Rows are points. Each copy is the shape, with its points in the same order, turned, moved and blurred by noise. Some copies are also mirrored. Which?
In the rows, zero is written as 128.

Shape (5 x 2):
[[135 139]
 [ 98 157]
 [ 91 153]
 [198 156]
 [ 92 129]]
Copy 1 (5 x 2):
[[122 107]
 [ 87 119]
 [ 89 131]
 [164  55]
 [ 99 140]]
Copy 1 is: mirrored
Copy 2 (5 x 2):
[[128 113]
 [ 83 110]
 [ 86 116]
 [183  77]
 [ 91 137]]
Copy 2 is: mirrored
Copy 3 (5 x 2):
[[128 133]
 [129  96]
 [117  91]
 [173 187]
 [ 96 102]]
Copy 3 is: mirrored

Shape (10 x 4):
[[ 85 154  79 149]
 [ 92 169  94 140]
 [126 111 155 109]
 [ 81  86 140 119]
 [157 142 150 103]
 [ 81 127 161 164]
 [176 137 161 137]
 [153 119 163 123]
 [105  97  70 103]
 [164  71 116 183]]
Copy 1 (10 x 4):
[[ 92  90 187 137]
 [ 96  88 158 141]
 [118 160 118 120]
 [118 175 167 150]
 [105 135  97  93]
 [161 129 144 162]
 [146 135 102  73]
 [134 152 110  99]
 [ 67 157 180 112]
 [168 154 188  59]]
Copy 1 is: only turned
Copy 2 (10 x 4):
[[156  80 143 152]
 [133  76 129 141]
 [121 173 125 142]
 [143 167 135 187]
 [105 156 105 104]
 [ 94 136 169 179]
 [ 98 162 140  88]
 [106 175 132 116]
 [199 128 124 151]
 [153 175 208  94]]
Copy 2 is: mirrored

Shape (12 x 8):
[[139 165 138 121 124 143 170 128]
 [157  62 129 105 147 129 116 102]
 [143 152 107  67 134 103 163  93]
 [ 98  99 149  86 157 139 115 102]
 [ 72 150  96 140 165 123 114 121]
 [162 164  48 157 124 141  91 119]
 [120 161 208 113  76 133 106 170]
 [114 137 115 132 106 116 195 126]
 [163 139 107 146 164  76 113 152]
 [104  62 144 148  47 123 110 163]
 [129 109 151  79 105 147 179 137]
 [122 149 135 120  80 150 106  48]]
Copy 1 (12 x 8):
[[114 152 155 129 159 159 101 126]
 [153 108  61  91 125 148 115  99]
 [110 158 118 139  99 143  68  92]
 [155 125 101 122  98 166 153 103]
 [111 119 163 101 102 112 169 110]
 [108  77 165  66 126  94  78 147]
 [159 135 128 195 166 152 139 194]
 [117 186 142 118 170 118 113  96]
 [ 74  80 109 131 147  99 121 117]
 [206 147  91 119 182  80 155 156]
 [174 166 119 147 158 158 108  91]
 [147 170 121  85  98 149  99 185]]
Copy 1 is: only turned
Copy 2 (12 x 8):
[[109 107 141 100 138 155 134 143]
 [152 145 135 163 205  86 133 111]
 [150  96 163  73 161 122 106 102]
 [138 120 112 146 192 119  73 123]
 [133  89  95 131 119  89  79 148]
 [202  89 131 127  92  97 161 157]
 [124 168  87 129 125 218 117 111]
 [ 86  91 160 118 122 128 135 108]
 [147 165 110 103 110  69 144 136]
 [123 138  97 214 119 147 154  56]
 [100 108 130 122 189 160 136  97]
 [183 103 181 160 130 173  88 122]]
Copy 2 is: mirrored
Copy 3 (12 x 8):
[[121 125 136 159 188 129 101 129]
 [ 75 166  96  98 119 106 113 113]
 [ 55 119 140 169 181 102 119 126]
 [ 95 151 110 137 139 119 142  70]
 [133  95 159 152 130  95  90  59]
 [112  86 193  74 158  96  89 127]
 [143 129 145 162 141 215 156 133]
 [114 153 154 184 175 113  70 134]
 [117  75 132 129 100 104  92 160]
 [136 200 179 133  97 190  82 118]
 [ 89 175 110 163 181 155  98 125]
 [111 170 182 119 182 101 179 110]]
Copy 3 is: only turned
Copy 4 (12 x 8):
[[129  99 139 160 140 115 147 149]
 [201 158 172 106 137 122 125 102]
 [194 104 134 157 140 161 126 160]
 [188 161 126 110 153  81 157 149]
 [138 121  93  71 121 107 131 167]
 [111 125 150 107 105 144  42 150]
 [ 81 190 108 187 167 111 172 140]
 [147  81 103 152 107 136 161 118]
 [115 131 151  85 138 188 124 146]
 [116 192  93 154  94 116 151  53]
 [175 124 144 180 122 115 181 120]
 [155 128 101 171 174  70  72 121]]
Copy 4 is: mirrored

Shape (17 x 11):
[[175 128 165 161 132 172 164 132 133 159 112]
 [121  99  95  86 162 190 133  99  92 109 150]
 [121  78  74  83  74 126  87 176 154 111  67]
 [171  81  85  81 146 105 109  85 145 128 139]
 [ 93 139 127 168 117  96  96 141 165  78  65]
 [169 102 124  75 135  97 149 127  93 134  81]
 [ 94  99 138 169 139  97 110 130  97 142  53]
 [120 152  83 156 142 146 112 151  96 146 122]
 [152 106  86 105  91 153 103 176 113 146  93]
 [166  96 117  94  76 177 110 146  87 153  61]
 [177 150 168 107 147 153 175 130 169 105  91]
 [129  93 102  87 167 139 145 177 150  85 152]
 [110 128  90 173  99 131 144 141 147 100 134]
 [ 98 124 112 172 122 167 174 163 143 132 140]
 [122 137 115 150 141 121  81 130  75  83 129]
 [126  95 149 167  93 154 139 155  75 124 148]
 [ 91  93 110  84 107  97 116 132 160 127 147]]
Copy 1 (17 x 11):
[[121 107 120  93 151 129 119 163 136 203 123]
 [107 174  99 143 158  80 195 133  82 158 127]
 [158 209 176 144 137 190 138  58  85 142 180]
 [169 130 130 116 154  89 182  78  63 127 173]
 [114 125 132 143 169 213 122  74 146 103 127]
 [128 146 141  99 124  92 152  56 132 176 161]
 [107 151  92 136 152 163 127  87 187 140 178]
 [152 164 126 171 152 127 145 140 158 150 122]
 [181 194 156 128 138 143 140 108 124 170 154]
 [153 207 141  93 122 159 162 110 132 206 163]
 [ 95  89 140  87 142 142 137  89  88 187  86]
 [123 167 135 150 161  94 102  95  57 136 116]
 [119 137 173 152 196 149 122 143 126 124 126]
 [108 137 147 161 182 140  99 169 123 169 126]
 [140 168 108 116 163 116 146 100 174  94 107]
 [115 185 139  86 170 108 113 175 156 140 144]
 [120 140 163 148 130 123 140 111  82  94 182]]
Copy 1 is: only turned
Copy 2 (17 x 11):
[[171 112 105 167 148 159 148 100 109 148  76]
 [105  94  67 119 175 132 114 200 172 150 111]
 [ 70 119 202 120 168 171  69 145 125  75 136]
 [127  93 173 136 148 106 137 221 128 135 131]
 [124 169 190 120  97 169  70  98 165 150 127]
 [ 89 118 134 118 123 165 166 177  94 123 128]
 [117 123 159  65  93 189 103 121 123 144  63]
 [155  94 105  89 148 159  74 126 121 147 133]
 [114  94 146 113 180 182 101 139 102  92 124]
 [101  59 150 136 165 225 127 142  99  99  91]
 [114 165 117 204 125 155 150 117 121 152 117]
 [108 170 115 123 187 111 106 175 146 111 137]
 [168 121 134 117 122 126  77 109 170 105 128]
 [148 125  95 122 151 118  76  87 150 106  88]
 [151 125 130  60 144 179  99 146 175 167 138]
 [161  97 103  82 165 173 144 101 156 103  78]
 [ 83 114 180 108 155  86 114 141 157 115 131]]
Copy 2 is: only turned
Copy 3 (17 x 11):
[[ 78 100 164 143  57 103 123 104 100 136  97]
 [ 50  83 102  91  88 157 160 194  63 147 112]
 [120  97 113  79 102 152  79 186 155 111 211]
 [ 94 143 100 139 117 163  92 177  55 171 158]
 [132 132 107 161 121  98 142 178 201 113 158]
 [ 53 117 143 140 137 172  64 151 100 115 132]
 [124 167 157 122 129 119 139 155 142  72 124]
 [128  93 148 103 131 127 136 183 128 157  89]
 [116  86 142  64  90 151  87 174 130 134 141]
 [ 81 104 173  80  59 169  82 152 133 111 139]
 [ 42  63 144 187  77 106 118 132 118 134 139]
 [ 85  49  71 125 130 112 119 169  77 132 155]
 [106 119  99 111 116  75 118 162 159 172 121]
 [ 97  91 123  85 108  57 155 130 121 142 114]
 [118 111  92 134 121 159 133 192 143 116  71]
 [ 98 108  97  76  90 124 124 114 121 115  66]
 [107 123  77 102 152 146 130 141 111 154 178]]
Copy 3 is: only turned
